Each row is a point. Any point is a mix of the corners, with weights that add up to 1. It lies inside the corners' shape when no weight is negative. Say inside or outside, and name the corners with a negative weight.
(in the rows, 128 means zero)

Corners:
(1): [ 17 190 181]
(2): [147  72 130]
(3): [146  95  89]
(4): [182 170 118]
Points:
[144  82 130] => inside
[145  97 130] => inside
[128  97 136] => inside
[ 79 186 167] => outside (3)
[ 69 172 168] => outside (3)

Corners:
(1): [122 177 191 231 168 161 103  94 180]
(2): [157 169 134 131 184  94 169  77  86]
(3): [103 149 183 203  74  52  18  93 168]
(4): [201 130 108  94 149 119 168  84 172]
(5): [150 191 158 222 172 146  79 198 144]
(6): [108 181  94  80  54 197 115 203 207]
(7): [132 121  96  71 157 148 153 215 206]
(8): [133 144 207 105  86 105  38 146 119]
(9): [148  59  80 109 143  93  50 178 109]
(10): [124  61  70 223  87 107 156 184  95]
Points:
[136 116 113 138 117  97  90 158 131] => outside (1)
[139 142 159 183 152 106  91 134 137] => outside (6)
[132 128 108 181 116 188 165 211 164] => outside (2, 3, 9)
[140 115 109 174 127 112 133 151 116] => inside
[126 109 127 156  77  95  89 121 125] => outside (5, 7)
[124 169 168 187 121 119  91 120 163] => outside (9)

Corners:
(1): [114 198  75 197 127  33 137 107  47 166  96  69  45 150 186 123 142 176]
(2): [ 99 147 136  92 141 126 169  97 187  63 123  77 142 177 104 165  58   9]
(3): [132 106 109 101  66 122 225 122 142 104 183 191  78 150 136 138 210 144]
(4): [208 143 109 147 118  26  80  78 109 100 104 226 127 147 220 110 132 154]
(5): [111 167 116 185 122  60  64 121  68 186 102 111  97 121 249 116 209 104]
(6): [160 139  38 101  81  89  96 116 127 137 112 116 166  83 156 146 110 141]
(7): [218 132 195  47  82 152 226 156 151 112 111 133 121 113  85 186 144  98]
(8): [114 101 133 132 156 162 186 173 226  45 131 147 153 117  90 186 119  70]
(9): [ 94 168 113 171 110 102 121 100  25 113  54 100 136 109 209  61 140 169]
(10): [119 158 114 181 154 124 132  73  35 148 139 125  36  54 156 101 165 156]
(11): [ 97  69 166 127 106 162 128 135 172 129 125 106 177 157  58 182  72 120]
(12): [ 95 137  52 176 159  95 118  91  79 199  26 127  97 131 200  69 160 142]
(13): [195 209 141 142  65 167 186 152 130 143 165 196  98 150  74 120 196 111]
(14): [182  91 199  96 147 178 163 165 205  74 147  73 162 181 103  75  84  84]
(15): [172 133 159  50 133 133 159 215 132  97 162 181 133 153 140 188  67 100]
(16): [ 85 191 103 169 147  40 159  69  98 194 131 120 142 101 192  65 170 151]
(17): [121 208 101 148 112 118  93 113 174 140  86 127  94 137 214 131 142 213]
(18): [ 72 187 111 108 164  36  75 117 113 137 104 101  64 103 121  74 184 190]
(19): [194 167 140 118  23 136 190 194 167 140 141 192  64 106 116 118  98 106]
Points:
[129 146 109 138 113 112 133 122 130 120 118 138 111 140 149 124 132 125] => outside (7, 16)
[123 146 115 125 128  93 135 125 127 125 113 119 115 124 158 129 126 135] => outside (13)
[130 151 117 142 115 105 143 128 124 130 123 131 103 133 159 128 155 129] => inside
[152 138 136 105 101 155 177 155 151 113 126 136 116 134  95 146 122 115] => outside (4, 5, 16)
[105 146 103 160 135 106 124 100 120 133 107 117 124 128 156 110 150 140] => outside (7, 15, 19)
[135 170 114 144 108 103 135 127 123 130 137 142 108 125 147 112 140 137] => outside (7, 12)
[146 139 142 114 114 128 150 136 145 107 121 152 115 138 141 139 136 116] => outside (1, 6, 16)
[152 159 119 132 115  94 141 130 128 142 130 144  98 128 164 121 157 119] => outside (9, 11)

Corners:
(1): [160  97 102 168 188 144 139 107 179 197 138 145 187  68 116  64 168 129
 101  83]
(2): [ 86 208 140 176 130 158 132 129 122 124  58 110 159 121 141 150 147 146
 209 148]
(3): [204 107  66 164  98 122  49 107 167 166  80  73 186 110 201 140 184 137
 249 119]
(4): [ 36 132 144 157  92  81  70 168 118  90 151 202 127 214 115  64 137 110
 116 192]
(5): [128 169  95  50 172 108  59 117 180 178 170 157 187 122  92  61 102 133
 192 131]
(6): [160 224 172  62 119  77  86 176 115  55 155  82 122  88 160 131  88 168
 174 162]
(7): [ 19 209 175 191 188 125 155 167 202 201 159 187 192 183  89  49  54  99
  92  98]
(8): [ 98 142 111 167 125  94 185 114  98 120 169 194  80 132 113  82 101 176
  70 108]
(9): [202 107  69 164 147 134 152  86 179 150 129 113 115 204 188 211 161  18
 120 124]
(10): [211 134  88 102 132 133 150 166  45 122 140 137 174 125 127 147 122 109
 169  90]
(11): [203 198  92  43 120 108  93 206 123 125  66 157 110  70 128  81  60 116
 133 125]
(12): [ 51 104 103 109 137 156 111 100  79 152 163 167 135 180 123 114  87  96
  96  93]
(13): [101 160  80 111  83 169 131 162 137 118 145  92 133 144 187  79 156  51
 213 159]
(14): [179  81  63  26 125 119 139  70 151 148  99 181 127 104 187 114 190 137
 115  89]
(15): [ 93 185 197  59  80 146  99 115  97  58 133 152 139 118  83 197  80  65
 214 137]
(16): [192 198 133 125 142  98  44 126  79  85  64 174 135 111 136 133 134 115
 214 102]
(17): [110  96  77 167 126  29 137  86  46  80  66 171  99 112 188 224 237 117
 160 121]
(18): [ 50  85 136 149 180 151 159 124 216  96 136 116  64 187 129 149  52  40
 152 146]
(19): [147  71 138  83 122  45 178  19  75 115 119  90  40 144 190 131 182 179
 150 178]
(20): [ 82 141 138 126 167  78  45 200 115 183 129 191 147  91 109  86 183 149
 163  99]
(21): [ 46 158 198 133 140 105 165  99  85 115 194 208  73  87 189 105 102 212
  88 199]
Points:
[ 97 133 128 125 148 110 135 138 126 120 128 155 112 153 147 111 123 105
 123 139] => outside (3, 5, 8, 15)
[130 133 107 138 138 111 127 116 138 133 127 146 127 148 150 135 138 101
 142 127] => inside
[119 158 115 106 142 118 125 133 125 128 122 147 132 140 133 122 119 101
 154 113] => outside (1, 3, 4, 21)
[115 124 114 121 113 112 145 114  54 123 139 152 112 118 138 128 163 127
 144 151] => outside (3, 6, 7, 14, 16, 18)
[154 134 117 103 132 107  94 120 110 115 115 142 134 116 146 136 140 127
 164 129] => outside (7, 8, 13)

Corners:
(1): [108 121 173 146 134 120 128 124 101 125 118 140 130 136 142 122 126 130
 126 115]
(2): [130  96 122 131 122 132 114 115 126 148 118 118 135 116 101 119 120 109
 135 138]
(3): [120 138 120 105 122 114 117 103 144 123 131 142 137 104 120 120 127 165
 148 116]
(4): [131 141 112 130 128 148 113 117 139 117 146 108 144 133  95 170 114 152
 125 120]
(5): [126 124 122 137 142 109 140 125 136 123 120  93 124 112 108 127 114 140
 142 122]
(6): [116 138 131 142 127 120 117 128 136 154 131 116 133 134 124 169 132 148
 107 130]
(7): [120  97 122 125 119 198 122 135 119 111 144 131 139 130 142 143 114 129
 128 122]
(8): [119 122 123 132 144 135 157 132 121 103 128 138 156 130  98 128 124 109
 126 113]
(9): [115 142 149 138 115 120 129 120 127 126 130 131 139 109 122 117 128 134
 117 128]
(10): [128 111 136 148 131 144 112 145 122 162 125 131 128 121 132 105 162 130
 127 138]
(11): [110 150 138 154 145 103 117 117 140 125 155 144 133 133 116 159 126 142
 132 117]
(12): [131 122 140 141 134 113 112 126 117 168 130 130 113 119 141 124 128 124
 135 129]
(13): [148 114 145 152 128 138 249 114 120 110 118 139 129 129 123 108 132 139
 130 102]
(14): [120  83 141 140 140 122 122 153 117 119 122 147 111 118 135 119 113 138
 117 121]
(15): [108 106 169 122 165 107 117 141 134 130 118 133 115 105 143 129 111 134
 139 130]
(16): [133 136 131 125 119 126 140 118 140 119 132 132 135 122 125 123 119 153
 144 136]
(17): [116 121 124 121 126 121 110 113 129 144 149 108 125 111 137 113 156 123
 135 126]
(18): [104 131 145 124 105 206 151 139 129 125 152 134 118 150 150 115 132 143
 125 118]
(19): [138 131 135 155 150 114 106 119 129 186 138 116 109 149 139 119 126 139
 114 143]
(20): [120 138 127 139 118 116 114 112 129 118 127 138 119 110 120 106 141 119
 135 131]
(21): [131 141 140 116 120 117 119 114 151 101 125 129 142 107 141 114 121 133
 149 116]
Points:
[129 120 127 134 130 123 102 122 129 152 130 111 127 123 127 131 123 140
 127 134] => outside (8, 11, 13, 15, 18, 20)
[124 123 139 137 131 128 133 123 128 130 133 136 127 123 129 120 130 133
 131 124] => outside (5, 6)
[120 127 134 130 116 135 123 118 127 128 134 134 130 119 130 122 136 137
 133 122] => outside (5, 8, 15, 19)
[119 122 133 132 131 129 109 127 133 135 132 123 127 121 128 129 126 140
 130 130] => outside (8, 12, 13)

Corners:
(1): [ 58 136 146 199  83 174 128  16 149 192 100 216 133 116 205  99 188 138
 127  81]
(2): [ 99  70  74 107 147 156 161  64 138 116 155  98 130  86 114 147 146 107
 163 118]
(3): [123 185 169 249  71  88 107 158  81 143 177 144 174 161 193 191 218 121
  92 126]
(4): [135  53 204 124 141 159 160 136 215 133 131 128 124 106 210 112 111 177
 152 112]
(5): [150 123 142 221  53  85 110 142  68 130  89  98 137 193 195 127 166 109
 162 137]
(6): [145  39  78  23 141 101 203 137 108  79 135  93 146 135  50  67 128 122
 105 186]
(7): [169  84  37 103 158 110 192 183  28  86  26  93 220  89 101  89  81  55
 101 141]
(8): [116  64 131  82 103 115 178 157  50 136  61  58 114 128  59  81  87  69
  78 140]
(9): [ 98  92 165 133 105 127 140 105 179 204 215 181 108 152 159 131 173 142
 183  80]
(10): [224 135  58  50  91 128 165 115  65 107  87  40 116  39  56  72 172   8
 126 124]
(11): [118 211 212 220  70  92  74 137 106 175 154 148 140 167 163 179 223 237
 184 196]
(12): [177  45  90 113 137 151 116 149 135 105 128 102 102  54  97  86  46 204
 122 200]
(13): [ 89 123 183 204  27  81  74 128 126 127 130 207 171 154 149 178 210 144
 149 106]
(14): [192 140  83  99  89 171 164 125 145  71  60  77  98 110  32  66  80  63
 102 165]
(15): [163 157 114  71  95  56 179  71  99  96 115  69 154 100 108 134 122  98
 121 135]
(16): [195 120 134 109 146 145 125 114  60  90 104 131 118 170  74 119 121  73
 129 164]
(17): [154  84  87  33 141 203 140  72 171 100 142  83 127  98  82  67 123 170
 126  82]
(18): [ 89  86 207 215  84 183 141  38 122 186 198 189 175 116 161 132 185 197
 172  97]
(19): [120  56 132 131 135  98  89 108 187 137 178 108 131  94  85  87 145 164
 122 128]
(20): [189  83  52 106 136  85 210 115 107  27  83 105 104 138  50 113 110 109
  87 116]
(21): [108 103 135 104 136 119 158 129 103  57 199 110  97  40 108  66 135 172
 140 140]
Points:
[142 101 119 128 109 121 145 116 118 114 106 112 147 126 108 114 128 125
 119 141] => outside (9, 10, 21)
[135 107 120 134 104 107 135 116  99 119 135 118 140 116 117 118 150 131
 130 135] => outside (4, 14)
[156 105 107 118 120 135 143 112  94 122 131  98 134 141  76 112 149  97
 132 133] => outside (1, 4, 12, 13, 15, 21)
[157 141 148 196  81 113 145 128  61 122  88 111 142 129 160 123 136 114
 129 150] => outside (2, 6, 9, 13, 17, 19)
[147  99 118 110 113 120 151 117 111 111 115 115 135 112 103  95 130 124
 127 136] => outside (2, 3)
[128  90 133 133 110 136 131 124 120 136 137 128 132 118 122 109 141 133
 138 136] => outside (15, 20)
[151  99 116 103 120 131 149 121 119 109 118 105 128  93  91 104 121 123
 135 131] => outside (1, 3, 5, 6)

Corners:
(1): [137 128 132 173 144 117 131  96 125 128 134 113 113 147 131 107 109 153
 159 112]
(2): [103 113 120 156 155 151 106  97 122 116 127 127 128 101  70 160 170 152
 135 166]
(3): [102  94 122 116 153 117 102 249 204 113 145  97 107 105 160 114 139 101
 152 120]
(4): [142 151 128 131 130 113 124 129  88 161 130 107 110  98 170 134  23 147
 106  62]
(5): [144 126 142 128 127 128 148 116 181 125 161 130 104 111 118 113 147 139
  53 173]
(6): [114 168 123  82 153 131 137 188  83 133 124 138 114 184 177 163 144 139
 151  51]
(7): [117 119 113 147 111 117 147 127 122 109 135 126 152 126 141 124  65  87
 142 163]
(8): [104 103 121 108 157 118 134 124 143 148 102 159 100 121 137 108 140 159
 129 133]
(9): [114 156 114 166 124 116 124 117 115 125 128 121 112  98 111 111 146 125
 131 126]
(10): [107 126 125 161 118 126  73  83 119 130 131 151 102 104  26 120 166 157
 129 152]
(11): [108 101 139 144 139 113 106 103 190 136 128 157 191 170 128 109 121 125
 111 153]
(12): [139 110 129 136 108 119 114 169 101 121 124 142 133  96 125 129 142 142
 122 124]
(13): [124  87 123 165 109 110  95 107 168 120 110 105 106 148 132 138 131  71
  52 178]
(14): [114 109 128 100 104 159 124 115  92 122 142 110 117 105 149 109 140 140
 117 141]
(15): [166 120  93  90 147 138 118  95  83 179 120 113 147 134 129 108 125 146
 156 135]
(16): [111 102 104 128 139 154 139 177 131 175 124 123 178 172 153 112 142 140
 136 167]
(17): [145 120 150 106 120 144 116 152 113 125 100 118 100  96 129 107  98 142
 134 142]
(18): [ 93 149 121 181 154 114  82 109  94 119 152 161 123 107 112 131 159 166
 155 149]
(19): [100 135 157 108 105  92 122 104 119 143 125 131 186 174 158 178 145 148
 154 156]
(20): [113  99 143 167 149 115 103 132  79 134 151 133 115 117  95 101 165 120
 137 143]
(21): [101 109 123 102 141 108  95 184 113 127 106 105 159 110 163 108  57 158
 141 135]
Points:
[127 127 134 129 124 125 129 110 116 139 131 135 133 132 119 127 140 143
 126 137] => outside (3, 13, 18, 21)
[114 117 130 134 133 123 116 140 132 129 129 128 126 124 133 121 125 134
 127 134] => outside (15)
[119 122 128 135 132 127 117 122 118 133 127 130 129 123 123 125 131 141
 125 143] => outside (3)
[119 127 120 130 134 126 116 129 126 135 127 122 119 119 126 123 125 143
 133 136] => outside (11, 12, 20)
[119 116 126 138 133 129 111 125 125 139 136 128 121 109 136 121 142 137
 115 145] => outside (1, 6, 7, 10, 21)
[118 118 124 130 130 117 121 136 133 136 128 128 139 137 138 118 122 128
 122 132] => outside (2, 17, 18)
[112 119 133 139 124 109 119 134 142 124 130 130 124 130 134 119 119 122
 112 128] => outside (2, 15, 16, 17, 18)
[118 117 125 127 125 133 117 128 115 130 131 121 125 119 134 119 128 135
 125 141] => inside
[122 122 126 134 132 128 119 128 125 134 132 130 122 128 123 123 138 135
 127 135] => outside (21)

Corners:
(1): [126 105  95 154 106 121 134  78 112 155  99 143  92 170  81 191  70 143
  98 150]
(2): [143 127 103 118 107 123 166 181 192  73 198  99 142  89 182 137 179  83
 147 219]
(3): [ 81  82 136 139 114 102  86 141 116 143  81 163 140 220 143 151  83 178
 110  30]
(4): [112 132 112 162 129 148 137  98  77 110  93 135 161 154 123 160 138 129
  78 128]
(5): [108  74  91 123 159 132 184 172 131 141 105  99 127  61 144 105  92 148
 110 136]
(6): [ 98  98 153 122 162 242 146 171 100 112 174 134 104  88  83 121  93 153
  55 129]
(7): [183 100 146  62 157 211 133 133 123  87 133 186 192  20 144 107  76 170
 106 205]
(8): [ 73 209 135 185  96  65  77 159  87 131  92 129  84 130 123 135 148 167
  28  78]
(9): [ 92 128 173 225 113  86  98 102  68 145 126 166 129 162 106 185  89  97
 112  37]
(10): [130 133  56 142 132  67 124 197 249  77 173  73 143 194 215 122 149  19
  81 184]
(11): [114 118 139 180 125  70  65  93  75 164  42 126 111 202  71 167 136 118
 113  86]
(12): [ 93  82 113 138 153 101 109  99 172 111 111 161 190 120 121 170 116 199
  63 147]
(13): [124 179 102 181 118  91 126 118 163  93  53 161 100 159  53 136 135 144
  94 113]
(14): [ 48 173 124 178 116  69 113 120 200 114 141 131 112 165 178 104 139  91
 170  98]
(15): [168 110  80 169 117 168 103 146  98 179  87 147 131 123  69 144 110 196
  74 135]
(16): [154 110 156 216  75  77 149  93 194  90 157 102  92 246 154 111 170  66
 124  95]
(17): [153 116  76 100 198 218 138 116 193  95 121 119  51  78 103 140  79 207
  98 127]
(18): [ 98 114 133  51 154 168 194 120 159 160 146 133 153  92 112 149 130 127
  78  98]
(19): [ 84  36  71  77 133 209 147 148 141 171  91 159 108  84 131 165 102  86
  81 114]
(20): [ 88 113 136  89 202 173 177 174 134 135 155 170 103  48 158 129 131 158
 109 158]
(21): [ 79 134  85 167 109  56  68 112  71 127 153 136 109 207  72 122 166 155
  44  18]
Points:
[139 148 146 157 137 151 125 113 133 120 121 150 100 104  89 151 110 170
 106 138] => outside (3, 4, 5, 10, 19, 21)
[129 114 100 135 131 146 138 131 159 119 114 120 119 126 119 141 120 128
  93 155] => outside (3, 9, 20, 21)
[109 119 113 143 135 118 123 125 150 115 115 144 136 129 121 144 121 150
  90 129] => inside
[112 116 118 145 135 134 129 124 118 136 101 143 115 119 102 142 121 143
  96 117] => outside (3, 10)
[104 120 116 134 121 112 138 146 139 107 142 128 147 133 135 131 142 117
  75 106] => outside (1, 11, 14, 15, 17, 20)
[107 115 113 140 131 121 129 133 135 120 127 132 122 135 128 140 125 125
  94 115] => outside (15)
[110 113 122 134 130 133 139 135 143 131 117 138 136 127 129 143 119 128
  99 128] => outside (17, 21)
